Rows are points. Each copy is the shape, with its points in the same order, turned, moved and blurred by noise. Is it also mirrored, or only turned?
In the rows, zero is written as 128.

Shape:
[[178  87]
 [113 159]
 [144 132]
 [ 92 158]
 [139 183]
 [198  94]
 [173  50]
 [128 123]]
Copy 1:
[[ 54 177]
 [146 159]
 [107 161]
 [157 142]
 [155 186]
 [ 40 189]
 [ 23 155]
 [108 146]]
Copy 1 is: mirrored
Copy 2, 8 rows:
[[150  68]
 [113 158]
 [132 120]
 [ 93 160]
 [145 169]
 [179  68]
 [140  32]
 [119 116]]
Copy 2 is: only turned
Copy 3:
[[179 130]
 [ 84 116]
 [125 118]
 [ 66 132]
 [ 86  84]
 [190 110]
 [200 160]
 [118 135]]
Copy 3 is: mirrored
Copy 4:
[[ 86  77]
 [107 173]
 [101 132]
 [133 195]
 [ 67 173]
 [ 76  80]
 [124  54]
 [125 147]]
Copy 4 is: mirrored

Shape:
[[159 131 146]
 [152 127 150]
 [123 105 210]
 [110 121 105]
 [158  94 101]
 [ 19 122 106]]
Copy 1 (6 x 3):
[[185 135 149]
 [174 137 146]
 [153  94 202]
 [150 104  91]
 [203 107 100]
 [ 75  62  84]]
Copy 1 is: only turned
Copy 2, 6 rows:
[[140 137 161]
 [125 132 167]
 [ 88 145 234]
 [ 93 112 124]
 [141  88 135]
 [  7 111 115]]
Copy 2 is: only turned

Shape:
[[111 111  19 145]
 [116 128 169 150]
 [163 138 146 141]
 [107 150 164  78]
 [129 113  91 154]
 [165 199 170 110]
 [ 71 102  90 109]
 [ 56 152  80 115]
 [137 133 170 102]]
Copy 1, 9 rows:
[[131  47  61 144]
 [ 95 160 146 158]
 [147 158 139 131]
 [ 73 156 139  77]
 [130 109  99 153]
 [136 152 198  89]
 [ 62  97  81 126]
 [ 57  60 119 105]
 [ 99 168 144 107]]
Copy 1 is: mirrored
Copy 2:
[[174 146   7 147]
 [111  98 133 125]
 [151 128 142 146]
 [125 142 138  64]
 [146 129  74 152]
 [183 123 183  96]
 [114 140  43  95]
 [150 110  40  66]
 [120 142 150 105]]
Copy 2 is: mirrored
Copy 3:
[[180 176  35 123]
 [ 99 119 143 161]
 [143 135 163 141]
 [ 73 137 147  93]
 [159 143  93 145]
 [108 176 205 118]
 [107 135  53 109]
 [ 87 185  58 118]
 [102 118 162 111]]
Copy 3 is: only turned
Copy 4:
[[ 72 100  21 104]
 [120 143 161 147]
 [162 143 119 146]
 [149 140 160  75]
 [105 114  87 138]
 [184 207 136 116]
 [ 85  99 114  80]
 [ 67 134 104  56]
 [159 128 152 112]]
Copy 4 is: only turned

Shape:
[[177 137  67 141]
 [ 90 155 168 114]
 [155 176 148 154]
 [174 216 123 113]
 [151 209 171  55]
 [ 83  70 177 139]
 [118 164  75 131]
 [129  63 129 175]
 [122  67 146 118]]
Copy 1, 9 rows:
[[ 96 191  88 135]
 [129  76 135 137]
 [134 134 156 175]
 [161 180 168 155]
 [195 135 196 110]
 [ 56  39 128 125]
 [147 146  82 145]
 [ 37  98  99 148]
 [ 53  85 123  93]]
Copy 1 is: mirrored
Copy 2:
[[130 162 153  42]
 [119 149 115 175]
 [124 176 176 136]
 [133 234 150 111]
 [164 239 102 162]
 [141  59 126 167]
 [ 87 166 121  82]
 [138  67 168 106]
 [168  80 123 122]]
Copy 2 is: mirrored

Shape, 10 rows:
[[ 70 162 175 156 149  86]
 [117  77 139 174 131 156]
 [157  76 131 117 163 128]
 [ 88 150 105  86 156  72]
 [105 119 106  77 158 154]
 [139 114 163 178  77 160]
 [ 78 129  87 107 176  76]
 [173  91 132 141 166 163]
 [134 134 164 208  58 139]
 [136  57 161 123 141 128]]
Copy 1, 10 rows:
[[141 116 186 183 135  85]
 [136 116  73 183 163 134]
 [166  96  71 112 151 108]
 [121 101 168  89 100  95]
 [141 122 123  82 149 152]
 [175 130  85 211 124 156]
 [ 92  84 152  89 115  95]
 [181  76  72 137 170 136]
 [167 119  96 249  96 149]
 [166 137  64 134 160  95]]
Copy 1 is: mirrored
Copy 2:
[[148 194 151 136 128  46]
 [102 121 145 184  80 117]
 [158  84 121 162 109 129]
 [169 134 100  73 119  63]
 [147 100 143  82 103 127]
 [ 68 163 126 177 124 135]
 [175 112  99  88  81  57]
 [152 102 118 171 108 166]
 [ 56 203 110 191 130 129]
 [122  79 135 178 129 104]]
Copy 2 is: mirrored
Copy 3, 10 rows:
[[136 154 174 162 200  77]
 [175 101 117 177 146 151]
 [117  64 122 124 126 141]
 [103 146 121  83 164  65]
 [128 134 121  77 144 150]
 [179 133 154 197 103 137]
 [116 134  93  92 188  74]
 [118  84 116 154 119 173]
 [186 144 149 231  97 103]
 [160  60 146 132 130 129]]
Copy 3 is: mirrored
Copy 4, 10 rows:
[[ 50  65 174 108 127 101]
 [130  63 171 155 125 191]
 [179 101 164 114 126 157]
 [106 101 105  54 123 106]
 [131 129 127  66 136 188]
 [103 105 170 190  88 170]
 [124  69  94  57 144 118]
 [167 113 177 141 151 173]
 [ 74  94 155 223  95 147]
 [155  79 190 122  93 166]]
Copy 4 is: only turned

Shape:
[[159 124 104 179 182  99 143 128]
 [211 150 116  94 137 180  70 156]
 [137  87 117 199 178 155  59 198]
 [167  72 134  84 106 110  64 105]
 [ 94 109  47 125 167 180 149 130]
 [153  89  77  65 171 160 135 153]
 [170 176 136 198 113 130 189 181]
 [ 90 197 167 150  85 118 108 157]
 [218 129  52  68  71  78 108 119]
 [160  84 112 152 205 144 106  93]
 [149 194 114  76  94 122 126 177]
 [131  98 167 153 160 181 107  80]]
Copy 1 (12 x 8):
[[140 101 105 152 184  97 172 136]
 [177 156 129 191 136 225 135  98]
 [ 79 103 138 194 195 185  75 145]
 [173 130  82 113  98 169  68 129]
 [ 81  46 102 186 104 137 160  96]
 [156  43 103 149 113 188 131  84]
 [114 141 139 141 186 159 241 180]
 [104 183 213 143 113 128 166 151]
 [236 119  89 155  60 166 160 181]
 [127  99  72 158 189 117 109  91]
 [178 131 205 150  90 170 189 133]
 [ 85 158  91 126 162 140 119  66]]
Copy 1 is: mirrored
Copy 2:
[[171 114  98 136 152 140 125 119]
 [144 123 189 121  87 193  60 156]
 [103  75 136 189 173 208  69 103]
 [134  59 177 132  84  79  86 159]
 [ 80 148  66 133  82 132 108  68]
 [ 95  91 102  89  59 159 111 113]
 [145 189 113 185 154 174 157 172]
 [ 74 195 166 182 167  97 100 187]
 [178 120 103 122  38  92  59 219]
 [156  85 141 120 126 142 106  54]
 [ 92 168 148 115  93 129  92 214]
 [134 112 201 160 128 119 132  66]]
Copy 2 is: only turned
Copy 3:
[[186 150 130 158 162 105 143 141]
 [150 121 171  91 107 220 107 141]
 [184  86 163 167 181 129  38 128]
 [156  80 142  80  69 120 125  77]
 [103  80  86 173 181 155 152 144]
 [124  68 122  90 173 166 162 138]
 [151 163 198 188 123 106 144 223]
 [ 81 158 150 145  77  87  66 183]
 [193  90  99  74  36 158 188 169]
 [172 126 132 147 176 143 145  68]
 [102 131 138  85  85 144 120 213]
 [109 133 174 164 137 133 126  57]]
Copy 3 is: only turned
Copy 4, 12 rows:
[[141  43 122 127 146 134 125 152]
 [174 146 110  89  94 212 114 202]
 [ 68  68 156 111 125 187  68 211]
 [151 119 179  49  54 162 122 129]
 [ 91 120 135 101 201 188 164 128]
 [142 119 160  75 148 204 194 171]
 [124  89  77 214 104 126 141 173]
 [106 177 120 154  97  74  96 170]
 [167 114  72  34  45 154 194 126]
 [162  60 171  96 159 186  99 136]
 [144 179  92 110  94 118 175 192]
 [154 117 192 138 140 178  76 114]]
Copy 4 is: only turned
